Rows are points. Before rounding, the points of a table are all equally far from one centre. They may lie mostly on one side of it. Where is the centre, to within rounding?

Points (6 x 3)
[[-6.4 -5.9  3.3]
 [-4.2 -0.2  2.9]
 [-6.1 -2.8  0.0]
 [ 0.8  0.4  2.6]
 [-3.5 -7.1  6.0]
 [-3.8  0.1  2.8]]
Centre: [-1.2 -4.7  1.6]

Points (13 x 8)
[[ -0.8   5.2  -3.0   4.4  -2.1   0.7   3.4  -2.9]
 [ -1.8  -4.6   0.0   5.2  -5.0   0.6   7.3   0.6]
 [ -2.6  -0.7  -2.4   8.4  -6.8   7.0   0.2  -3.2]
 [  4.5   0.1   1.7   5.6  -1.8   2.7  -1.4  -0.9]
 [ -4.4  -2.4  -3.1   7.8  -4.9   2.3   1.5   1.6]
 [  0.3  -3.7  -2.2   8.9  -2.7   2.0   0.6  -3.5]
 [  2.4  -2.0   0.4   9.0  -2.9   4.1   3.2  -1.5]
 [  1.5  -4.3  -3.5   6.7  -4.7  -1.1   1.9  -0.7]
 [  2.1  -4.7   0.5   7.2  -3.2   3.8  -2.4  -2.6]
 [  0.3  -2.2   1.3   8.1  -5.0   0.8  -2.4  -0.4]
 [ -4.1   0.1   0.0   3.1 -11.7   2.2  -1.3  -1.2]
 [ -0.4   0.0  -1.7   8.6  -5.4   2.1   2.3  -6.5]
 [  6.1  -1.5  -0.7   4.7  -4.4   4.3  -0.9  -4.3]]
Centre: [-1.0 -1.2 -0.4  1.8 -4.8  3.3  1.6 -2.1]

Points (15 x 11)
[[ -3.8  -3.0  -3.1  -7.3   1.0  -2.1  -5.5   2.3  -1.6  -1.3   0.1]
 [ -2.3  -0.9   6.5   3.8   0.9  -0.9  -4.6  -1.8   5.5  -0.5  -3.0]
 [ -0.8  -0.6  -2.8  -1.4   2.9   4.5  -6.4  -4.0   7.0   2.6   6.8]
 [ -4.4  -8.3   0.7  -4.7  -2.4  -1.2  -2.1   0.0   1.1   2.0   2.3]
 [  0.6   4.7   1.3   2.6   5.1  -3.9  -3.2  -4.6   8.6   2.1   0.8]
 [ -1.4  -0.4  -3.5  -3.1  -4.2  -3.4  -0.2  -1.3   2.7   4.4   9.3]
 [  3.4  -1.1   0.2  -7.8  -2.5  -8.5   1.1  -8.6   0.5   2.4   3.5]
 [ -2.8  -1.3   5.3  -1.2   6.6  -2.4  -2.7  -6.5   2.0   5.8   3.6]
 [ -5.8   5.0   5.9  -1.8   3.3  -1.8  -4.0  -3.5   4.3  -1.6   1.9]
 [ -2.5  -2.9   3.0  -3.8   0.9   0.2  -5.4  -0.6   7.5   6.5   0.0]
 [  6.0  -2.2   1.8  -2.0   5.0 -10.3   0.7  -4.7  -2.6  -0.6   3.4]
 [ -3.4  -1.0   5.0  -4.1  -0.4  -4.1  -3.7  -4.0   5.4   6.3   0.1]
 [ -1.5  -2.1  -0.4   0.7  -1.1  -8.6  -1.0  -1.3   6.3   2.0   0.3]
 [ -2.0  -1.7   0.1  -0.2   2.2 -10.1  -0.2  -0.9   2.0  -1.7   4.0]
 [  7.3   2.6  -4.7  -2.6   5.1  -4.3  -1.7   2.1   2.6   2.6   8.8]]
Centre: [ 3.7  0.7  1.2 -3.1  1.0  1.0  0.7 -2.0  1.1 -0.2  1.4]

Points (25 x 18)
[[  1.9   2.8  -0.6   2.0   0.1  -1.3   6.2  -2.8  -5.0  -2.1  -2.1 -11.2
   -0.3   2.6   7.5   4.0   5.4   0.9]
 [  3.3  -3.1  -0.5   0.3   5.8   0.5   5.0  -1.1  -2.2  -3.6  -7.2  -5.9
    1.6  -2.3   6.6  -0.5   4.6   2.7]
 [  0.3  -6.8  -1.0  -0.6   2.1  -3.8   1.9  -0.8  -3.9  -4.0  -3.0  -5.0
    1.6  -0.1  10.2   6.8   4.1   1.8]
 [  2.0  -5.3   0.6   1.5   1.1  -2.4   3.9   8.2  -3.5   1.4  -4.8  -7.8
    1.2  -2.4   2.6   1.5   2.6   0.6]
 [  1.7  -3.7  -3.0   2.5   5.6  -0.9   4.1  -3.1  -3.4  -3.8  -4.9  -5.6
    1.6   0.9   6.1   4.7   0.5   3.8]
 [  2.6  -4.6   2.4   3.3   1.1   4.6   4.6  -2.9  -3.1  -3.9  -3.1  -6.7
    2.7  -2.9   7.2   4.7   7.6   1.6]
 [ -1.0   1.1   3.5   2.5   3.0  -5.7   5.1  -3.0  -7.3  -4.5  -2.9  -8.9
    1.9  -1.8   6.4   5.1   5.3   2.8]
 [ -0.2  -3.1   1.9   3.3   2.9   4.2   2.8  -0.9  -5.4  -3.6  -2.6  -5.0
   -1.0   0.0   8.5   1.9   1.9   1.5]
 [  0.8  -1.2   0.4   1.3   4.0   4.1   4.2   1.6  -0.9  -2.8  -4.0  -4.8
    1.7  -2.3   9.7   3.5   4.9   5.4]
 [  1.8  -0.2  -1.7  -0.7   4.7  -0.5   1.3  -1.4  -4.5  -1.9  -2.4  -7.8
    0.7  -2.7   6.9   5.5  10.5   3.1]
 [  0.1  -4.7  -2.6   2.2   5.0  -0.4   0.0  -1.2  -3.0  -1.8  -2.2  -8.8
    1.8   2.8   8.4   5.0   4.2  -1.8]
 [ -0.4  -3.5  -1.4   0.8   0.6  -1.0   5.6  -0.5  -3.2  -4.1  -5.9  -3.7
   -5.6  -4.5   3.7   0.3   7.1   4.4]
 [  0.9  -2.7  -0.2  -0.3   2.8  -0.7   5.2   2.5  -1.1  -1.9  -2.9  -8.5
    3.5  -2.3   7.6   1.9   1.6   7.0]
 [  1.8  -3.2   1.7   2.8   3.6  -4.1   6.6   2.5  -3.3  -1.7  -4.4  -8.2
   -2.1  -1.0   6.6   2.7   3.2   5.0]
 [  4.6  -3.7  -1.9   4.0   6.0   0.6  -0.3   2.0  -1.6  -3.9  -2.5  -1.5
   -1.9  -2.4   4.0   4.1   6.6   3.7]
 [  5.9  -2.2   0.4   0.7   2.2   1.5   6.4  -0.9  -0.7   3.0  -5.9  -4.3
    1.9  -2.5   6.8   2.3   3.8   6.2]
 [ -2.5  -6.1   3.2   3.6   1.0  -2.8   5.4  -1.2  -3.1  -1.8  -5.0  -8.5
   -0.1  -1.8   3.8   4.0   1.4   7.2]
 [  2.3  -6.5   0.5   2.8   5.1   0.6   0.2   4.6  -4.8   0.1  -1.1  -4.3
    3.7   0.2   6.3   2.4   3.0   1.4]
 [  1.0  -4.5   4.6   0.8   1.3   1.2   4.0   3.0  -3.4  -2.6  -6.6  -4.5
    2.2  -1.5   9.2   3.4   2.8   4.5]
 [  3.1  -2.2  -1.3   1.8   5.1   0.7   3.3   0.2  -1.1  -2.0  -3.4  -4.2
   -1.5  -3.5   7.6   3.2   0.0   4.4]
 [  0.6  -4.5   0.1   6.5   3.9  -1.0   2.6  -3.4  -1.6  -1.8  -3.0  -6.9
    3.2   0.3   9.7   3.3   3.1   5.2]
 [  2.5  -0.7  -2.1   2.8   4.5   0.2   2.4   3.6  -1.8  -1.7  -6.0  -6.6
    0.2  -4.6   6.4   2.5   1.5   3.5]
 [  1.0  -4.4   1.9   1.7   5.5  -0.1   0.7  -1.9  -6.6  -3.6  -3.8  -8.4
    1.8   0.0   6.2   3.2   3.4   0.5]
 [  3.2   1.0   3.9  -1.5   5.4  -2.9   4.0  -3.5  -3.4  -3.5  -5.0  -7.5
    2.7  -2.3   7.5  -1.7   5.9   0.5]
 [  5.6  -4.4   0.2   0.6   2.8  -3.1   8.5  -0.6  -1.8  -1.8  -7.5  -5.5
    0.9   0.5   6.3   2.9   3.5   4.0]]
Centre: [-1.1  0.2  1.6  1.6 -1.1 -2.9  2.3 -0.9  0.9 -0.3 -2.3 -2.2  2.5  0.6
  1.7  2.8  5.3  0.1]
